Each row is a point. Each copy is the shape, with its points in the same order, turned, moved and blurred by noise. Is it also mirrored, or only turned?

Shape:
[[-2.17 -0.10  3.17]
 [ 2.58  2.00 -1.71]
 [ 0.20  2.27  2.59]
 [ 2.31 -0.56 -0.63]
 [-0.98  0.61 -0.74]
 [ 2.75 -0.46  0.05]
 [-2.91 -0.54  0.87]
 [-0.11 -0.37 -0.92]
 [ 1.06 -1.26  2.24]]
Copy 1, 9 rows:
[[ 3.06  0.71  1.08]
 [-3.85 -1.53  0.69]
 [ 0.19  0.08  2.90]
 [-1.44 -2.81 -0.34]
 [-0.77  0.56 -0.55]
 [-1.30 -3.16  0.34]
 [ 1.93  1.32 -0.94]
 [-0.77 -0.67 -1.22]
 [ 1.42 -2.47  0.93]]
Copy 1 is: mirrored
Copy 2:
[[ 3.09 -0.79 -3.14]
 [-0.63  2.02  2.23]
 [ 2.42  2.17 -1.65]
 [ 1.21 -0.05  2.23]
 [-0.35 -0.45 -0.87]
 [ 1.75  0.32  2.42]
 [ 0.94 -1.99 -2.88]
 [ 0.08 -1.04  0.09]
 [ 3.70 -0.43  0.45]]
Copy 2 is: mirrored
Copy 3, 9 rows:
[[ 2.15  0.44 -3.85]
 [ 2.43 -0.89  3.00]
 [ 3.30 -0.91 -1.52]
 [ 0.15 -2.06  1.07]
 [ 0.97  1.55  0.01]
 [ 0.10 -2.51  0.53]
 [ 0.61  2.06 -2.27]
 [-0.07  0.46  0.22]
 [ 0.48 -1.81 -1.54]]
Copy 3 is: mirrored
Copy 4 (9 x 3):
[[ 1.59 -1.83  3.97]
 [-0.27  2.79 -1.15]
 [ 2.07  1.47  3.06]
 [ 0.84  0.21 -1.47]
 [-1.24 -0.09  1.47]
 [ 1.62  0.33 -1.33]
 [-0.75 -2.11  3.21]
 [-0.75 -0.64  0.35]
 [ 2.71 -1.33  0.59]]
Copy 4 is: only turned

Shape, 10 rows:
[[-1.20 -0.72 -1.17 -0.06 -1.21 -2.98]
 [-1.89 -0.21 -0.23 -2.69 -0.38 -1.32]
 [ 0.27 -0.22  0.57 -1.07  2.11  1.14]
 [ 0.80  0.61 -2.17 -1.82 -2.27  0.70]
 [-1.32  1.84  2.76  1.29 -1.35  0.40]
 [-2.69 -2.87  2.47 -0.37 -2.46 -1.96]
 [ 3.31 -0.09 -1.32 -0.75 -1.08  0.16]
 [ 2.49 -0.67 -3.32  1.27 -1.65  1.93]
 [ 2.31  0.23 -1.35  1.75  1.34  0.01]
 [ 1.69  1.13  1.42 -0.50  3.86  1.04]]
Copy 1 (10 x 6):
[[-0.36 -2.53 -0.49 -1.64 -0.32 -2.38]
 [-0.22 -2.80  0.59 -0.19  1.75 -0.26]
 [ 0.81  1.02 -0.82  1.26  1.78  0.43]
 [-0.91 -1.82 -1.72 -1.78 -0.17  2.35]
 [-0.83  2.01  2.68 -1.88  0.03 -0.28]
 [ 1.15 -2.38  3.48  0.08 -1.99 -1.82]
 [ 1.40 -0.17 -3.00 -2.07 -0.48  1.59]
 [-1.02  0.50 -4.06 -1.13 -2.53  1.66]
 [ 0.35  1.96 -3.40 -1.05  0.02 -0.90]
 [ 1.69  3.08 -1.50  0.72  3.24  0.09]]
Copy 1 is: only turned
Copy 2:
[[-2.70 -1.26 -0.14 -1.16 -0.82  1.72]
 [-2.22  0.28 -0.08 -1.12  1.90  2.72]
 [ 0.11  0.98  0.10 -1.41  3.58 -0.88]
 [ 0.34  1.94 -1.04  0.32  0.36  2.67]
 [-1.40  2.36  3.79 -0.94 -0.15 -1.03]
 [-1.47 -2.85  3.60 -2.25  0.00  1.84]
 [ 1.41  1.05 -1.45  1.65  0.89  0.25]
 [ 3.10  0.97 -2.20 -0.41 -1.13  0.32]
 [ 0.82  0.60 -2.04 -0.19  0.50 -2.71]
 [-0.12  1.04 -0.48 -0.07  4.43 -3.39]]
Copy 2 is: mirrored

Shape (14 x 8):
[[-0.69  2.72 -2.00 -1.30 -1.69 -1.29 -0.24  2.34]
 [-1.24 -0.43  1.69 -1.54  0.67 -1.68 -0.41 -1.10]
 [ 0.67  2.78  2.73  1.96  1.78  0.60  2.11  2.31]
 [-0.89  1.12  0.11 -2.52  0.90  1.75  1.94  1.17]
 [-1.22  0.03  2.18  0.41 -1.54 -0.06 -2.08  0.81]
 [-1.63  1.16 -1.70 -2.82 -2.94 -0.94  0.05  2.56]
 [-1.72 -0.43 -0.05  1.69  2.00 -2.48 -0.39 -1.33]
 [-0.25 -1.26  1.33 -2.03  1.88 -0.81  0.71 -1.67]
 [-0.01  2.35 -1.32  0.76 -0.63 -1.02 -2.10 -1.42]
 [-0.25 -0.05 -2.02 -2.64 -2.67 -0.05  0.22  0.39]
 [-0.36 -1.79  1.15 -3.13  1.77 -2.49 -2.12 -2.47]
 [ 2.67 -2.00 -1.86 -3.16  0.28 -1.72 -0.29 -2.42]
 [-0.57 -1.73 -0.20 -0.01 -0.14  2.14 -1.80  2.04]
 [ 1.36 -1.44  0.23  1.35 -2.25  1.91 -0.24 -1.20]]
Copy 1, 14 rows:
[[ 2.48 -0.81 -0.52 -3.68 -0.01 -1.79  1.28 -2.89]
 [ 0.16 -1.74  2.86 -0.46 -0.59  1.23 -1.84 -1.98]
 [ 0.85  0.69  0.44  0.52 -3.54 -4.11 -1.81 -1.27]
 [ 2.54 -0.67 -1.24  1.28 -1.21 -0.01 -0.78 -3.59]
 [ 2.11  0.91  2.85 -1.66 -1.51  0.42 -0.01  0.02]
 [ 3.43 -2.21  0.07 -2.89 -0.45  0.10  2.51 -3.16]
 [-0.64 -2.62  1.86 -0.99  0.56 -0.14 -3.19  0.59]
 [-0.15 -1.42  1.88  1.82  0.00  1.57 -1.48 -2.07]
 [ 0.01  1.16  0.89 -3.22  1.20 -0.07 -0.76 -0.60]
 [ 1.72 -1.06 -0.25 -1.54  0.56  1.39  2.58 -2.46]
 [-0.13 -1.51  4.45  0.24  2.09  2.78 -1.83 -2.69]
 [-1.79 -0.93  1.15  0.71  3.37  1.95  1.46 -2.62]
 [ 4.06  0.45  1.38  0.85  0.27 -0.20  0.07  0.63]
 [ 0.19  1.77  0.07  0.12 -0.75  1.62  1.58  1.56]]
Copy 1 is: mirrored
Copy 2, 14 rows:
[[ 0.18  1.91 -2.16 -1.61 -3.34 -0.19 -1.03  2.00]
 [-1.06 -1.59 -1.76  0.22  1.56 -0.08 -1.27  0.69]
 [ 0.16  0.95  1.06 -4.82  0.93 -1.34  0.13 -1.75]
 [ 0.27 -0.47 -1.60 -2.15 -0.68  1.04  2.54  0.11]
 [-1.89 -1.36 -0.18 -0.19 -1.11 -2.63 -1.18  0.13]
 [-0.96  0.31 -3.75 -1.07 -4.10  0.08 -0.15  1.77]
 [-1.22  1.66 -1.07  1.34  2.71 -0.64 -1.89 -0.36]
 [-1.04 -1.88 -1.16  0.11  2.29  1.78 -0.26  0.16]
 [ 1.05  1.24  0.56  1.21 -1.23 -0.58 -2.48  1.12]
 [-0.92 -0.45 -2.40  0.38 -3.61  1.69 -0.49  0.73]
 [-1.81 -2.45 -1.19  1.86  2.59  1.58 -1.78  2.65]
 [-1.54 -1.12 -0.43  1.62 -0.12  5.11 -2.02  1.37]
 [-3.46 -0.08  0.74  0.32 -1.72 -0.85  1.86  0.49]
 [-1.78 -1.10  1.63  1.07 -2.39  0.51 -0.89 -2.56]]
Copy 2 is: mirrored
Copy 3 (14 x 8):
[[ 0.53  0.95  2.54 -0.36  1.89 -3.77  1.33  2.41]
 [ 1.33  1.27  1.17 -0.02  1.57 -0.32 -1.82 -2.31]
 [ 0.35 -1.78  0.81 -2.49 -0.33  1.67 -1.51  2.85]
 [-0.01 -0.02  0.47 -2.22  2.47  0.44  2.27  0.20]
 [ 3.27  1.49  1.91  1.30  0.16  0.57 -1.47  1.05]
 [ 2.40  1.29  2.68 -0.32  1.32 -3.87  2.77  0.71]
 [ 1.25 -0.32 -0.72  0.72  2.75 -0.92 -3.74 -0.40]
 [ 0.51  1.70 -0.81 -1.22  1.81  0.34 -1.15 -2.75]
 [-0.73  1.09  1.00  2.65  1.21 -1.62 -1.37  1.49]
 [ 1.60  1.57  0.44  0.81  1.10 -2.99  2.54 -0.23]
 [-0.15  4.56  0.64  0.14  1.73 -0.74 -2.78 -3.65]
 [-0.83  4.05 -2.32  0.45 -0.13 -2.65  0.36 -2.42]
 [ 3.52  3.09 -0.39  0.97  1.76  0.67  0.56  2.33]
 [ 2.23  1.00 -1.75  2.57 -0.54  0.77  0.72  0.52]]
Copy 3 is: mirrored
